Each row is a point. Examples show where two turns around zero, p and q, send a point. Write where each new point lands after one turn and then the other. Backwards means that the second turn is done in reverse. Each puzzle has new turns, and all numbers are rounded.
In the rows, 128 means zero.

Turn p:
[130  76] -> [168  95]
[ 73 159] -> [ 68 108]
[125 128] -> [126 126]
[135 121] -> [138 129]
[177 156] -> [140 183]
Turn q:
[121 108] -> [107 124]
[100  75] -> [ 68 126]
[139 159] -> [160 134]
[183 142] -> [168  87]
[ 97 156] -> [137 169]
Where do these land?
q, then p: [135 164] -> [142 162]
p, then q: [104 160] -> [111 164]
p, then q: [110  84] -> [102  89]
q, then p backwards: [187 133] -> [114  70]
p, then q: [103  99] -> [ 98 105]

Turn p:
[110 177 100] -> [152 141  75]
[116 131  97] -> [131 109 101]
[118  91 154] -> [ 91 126 155]
[ 90 121 140] -> [ 92 139 114]
[206 120 149] -> [175 126 194]
Turn q:
[155  93 121] -> [130  84 119]
[130 119 186] -> [ 81 120 162]
[129 194 163] -> [132 174 186]
[122  81  79] -> [141  99  68]
[128 122  97] -> [149 124 105]
[106 158 121] -> [137 165 128]
Where do these land?
q, then p: [163  74 103] -> [108  67 152]
p, then q: [103 166 109] -> [174 132 111]
p, then q: [135 164 119] -> [163 118 139]
q, then p: [111 108 181] -> [ 79 147 101]

Turn p:
[151 128  83 193 161 166] -> [137 149  87 175 193 155]
[162 109 125  67 100 130] -> [138 124 104  80  78 152]
[116 104 128  92 142  94] -> [104 105 112 104 106  97]
[136 128  66 145 134 128] -> [114 154  82 162 131 136]
[130 114 169  75 139 109] -> [133  99 136  72 107 102]
[141 153 145  96 127 104] -> [154 130 133 110  98 101]
[107 135 154 196  98 131] -> [129 113 181 181 148 149]
[ 82 152 153 159 123 163] -> [116 151 186 139 164 134]
Turn q:
[125 130 101 111 149 150] -> [133 121 109 115 147 159]
[ 31 125 178 122 134 157] -> [ 41  76 113 157  96 146]
[179 101 117 110 147  96] -> [151 145 155  93 172 106]
[119 118 109  99  54 134] -> [124 153 117  80  66 131]
[116 124 123 156 140 107] -> [126 125 111 146 140 100]
[150 132 113 104 139  91] -> [129 165 136 111 159 121]
[124 107 129 130 137 144] -> [128 102 126 118 132 129]
[180 187 154 192 124 145] -> [192 137 159 204 112 130]
Where do these land?
p, then q: [107 110 173 137  99 108] -> [104  93 159 117 106 101]
p, then q: [126 173  82  71 186 145] -> [120 219 103 138 159 158]
p, then q: [126  92  96 134  89 113] -> [132 101  90 122  85 126]
q, then p: [105 129 140 125 212 136] -> [ 90 113 110 123 203 113]
p, then q backwards: [138 160 129 144  91 177] -> [169 179 127 100 128 139]
q, then p: [140 135 113 149 107  98] -> [153 134 122 153 105 110]
p, then q: [153  97 163 137 112 119] -> [139  92 146  91 123 119]

Turn p:
[162 140 119 161 102 112  80 127] -> [158 152 153 120 137 142  76 152]
[ 93 134 134 159  97 111 149 113] -> [127 123 131 186 106 128 122 145]
[110 129 140 113 124 213  91 129] -> [157 136  64 115 145 183 139 102]
[ 99  94 107 127 141  87 147 149] -> [ 97  75 150 128 111 119 136 149]
[122 166 105  31  89 121 155 123] -> [148 145 122  97  35 102 164  90]
[127 116 126 167 224 136  82 118] -> [ 70 122  90  96 200 131  91 155]
[153 103 147 109  99 106 145 107] -> [126 135 173 140 115 127 127  88]
[120 124  86 153 101 137 155 117] -> [160  95 120 158 117 103 111 128]
[166 146 188 131 175 131 147 169] -> [110 169 148 110 185 117 185 142]
Turn q:
[113 130 115 160 135 110 191 127] -> [ 81 114 119 141 112 105 163 162]
[127 165 146 105 102  87 157 133] -> [124 154 159 123  86  85 141 125]
[ 99 127 161 144 120 189  81 122] -> [120 138 151 145 148 202 100 104]
[109 109 128  95 161  93 174 131] -> [137  82 154 130 123  87 165 147]
[124 108 183 119 173  50 158 110] -> [113  60 156 148 103  58 133  93]
[114 123 140 131 145 148 102 171] -> [143 129 147 158 155 143  97 144]
[165 108  58 132  54 167  93 159] -> [168 179  68  83 118 175  94 179]
[149 111 123  90 114 105 156  92] -> [150 109 118  97  92 110 163 112]
[160 131  88 163  78 133  94  81] -> [106 159  67  73 118 153 109 107]
[102 150 105 142 158 166  79 134] -> [120 148 137 127 198 158 112 127]
[145 147 161 127 170 161 124 147] -> [144 137 134 186 156 133 134 107]
Where do these land?
q, then p: [138  94 155 116  72 148 130 151] -> [197 142 137 128 135 160 121 117]
q, then p backwards: [161 170 145 158 163  62  98 172] -> [166 156 101 171 152 110 164  54]
p, then q: [171 118  91 110 156 167 147  79] -> [129  97 114  66 149  93 138  84]
p, then q: [108 188 175 133 165 121 144 134] -> [ 90 164 156 139 141  92 151 176]
q, then p: [ 80 113 182 116 174 139 106 112] -> [ 83 131 124 161 181 164 123  92]
p, then q: [138 132 100 144  91 126 182  68] -> [ 80 120  87  99 107 105  83  93]
p, then q: [120  94  86 101  83 105 121 170] -> [176 110 117 137  67 163 113 124]
q, then p: [138 120  91 160 143 121 123 163] -> [124 103 126  92 133 125 123 173]
q, then p: [ 99 123 128 114 107 163 102 103] -> [136 146  93 121 139 142 150  89]

Turn p:
[171 103 113 102 130 132 133 113 126] -> [145  97 139 134  95 127 114 157 115]
[105 107 131 127 129 135 129 151 153] -> [116 125 126 137 161 118 123 146 148]
[123 131 142 133 134 143 126 155 133] -> [136 133 130 131 150 118 148 133 139]
[107 136 123 157 107 152 130 140 145] -> [127 148  98 153 145 116 131 118 148]
[154 100 131 107 131 124  87 121 120] -> [144  76 149 133 128 134 119 122 117]
[111 145 139 116 137 161 124 133 145] -> [147 153 137 147 156 135 130 136 130]
[111 152  88 136 133  92 139 102  92] -> [103 142  96  93 105 155 119 111  93]
[109 154 121 119 105  84 154 109 106] -> [ 95 158 125  97 107 118 109 108  98]
[103 143 122 148 136  85 158  75 105] -> [ 78 158 124 104  90 164 118 107 117]
[160 111 139 117 116 128 115 111 110] -> [136  99 148 140 102 123 128 119 114]
[125 125 145 141 140 153 136 165 130] -> [135 133 127 136 150 115 165 143 145]
[157 128 143 132 137 146 106 160 172] -> [173 115 138 132 147 112 131 137 171]
Turn q:
[127 139 115 118 142 152 136 152 123] -> [137  95 137 126 136 136 110 122 134]
[106 108 132 132  83 127 123 125  92] -> [103 136 101 117 158  93 138 108 119]
[111 106 150 107 128 145 134 151 151] -> [118 110 121 140  98 111  97 117 115]
[ 96 135  97 139  90 117 128 144 126] -> [110 112 126 101 150  89 135 153 130]
[170 150 158 181 144 116 110 107 124] -> [150 185 113 151 144 163 128 149 155]
[ 99 123 103 114 150 132 118 129 125] -> [148 104 139 110 115 110 139 115 137]
[140 134 136  90 138 127 118 138 159] -> [117 119 137 116  88 152 110 127 123]
[173 126 111 175 144  99 136 117 130] -> [164 161 132 138 150 154 146 167 112]
[108 140 104 116 101 117 156 120 105] -> [100 115 153 117 158 109 151 124 121]
[122 116 161 109 136 121 120 141 122] -> [125 144 127 125 111 122 102 101 123]
[188 129 136 146 138 136 114  97 139] -> [141 152 104 148 124 185 146 141 127]
[ 96 130 134 108 141 148 142 116 140] -> [120 104 143 147 105 112 133 110 141]
Where do these land?
p, then q: [135 125 165 136 170 142 127 138 100] -> [115 119 147 181 135 129 108 115 111]
p, then q backwards: [136 103 138 119 119 114 115 131 105] -> [112 122 110 103 121 138 149 132 131]
p, then q backwards: [121 148 138 136 102 121 108 133 100] -> [117  98 134 108 127 129 132 118  97]
q, then p: [153 130 119 134 109 144 100 130 108] -> [144 128 111 132 135 150 118 161 113]
p, then q: [139 136 122 130 152 109 137 115 123] -> [102 107 120 126 125 134 121 115 126]
p, then q: [130 129 127 139 106 132 163 124 136] -> [112 134 136 110 136 113 126 157 139]
p, then q: [117 132 114 140 104 122 118 127 225] -> [154 136 106  93  67 154 129 181 158]
p, then q: [120 137 121  91 120 132 128 113 181] -> [145 147 103 101 112 152 102 136 160]
p, then q backwards: [116 125 112 120 165 125 172 160 100] -> [146 129  91 139  85  95 116 112 147]
q, then p backwards: [113 116 125 134 134 140 111 110 102] -> [133 145 133 155 118 132 112 149 125]
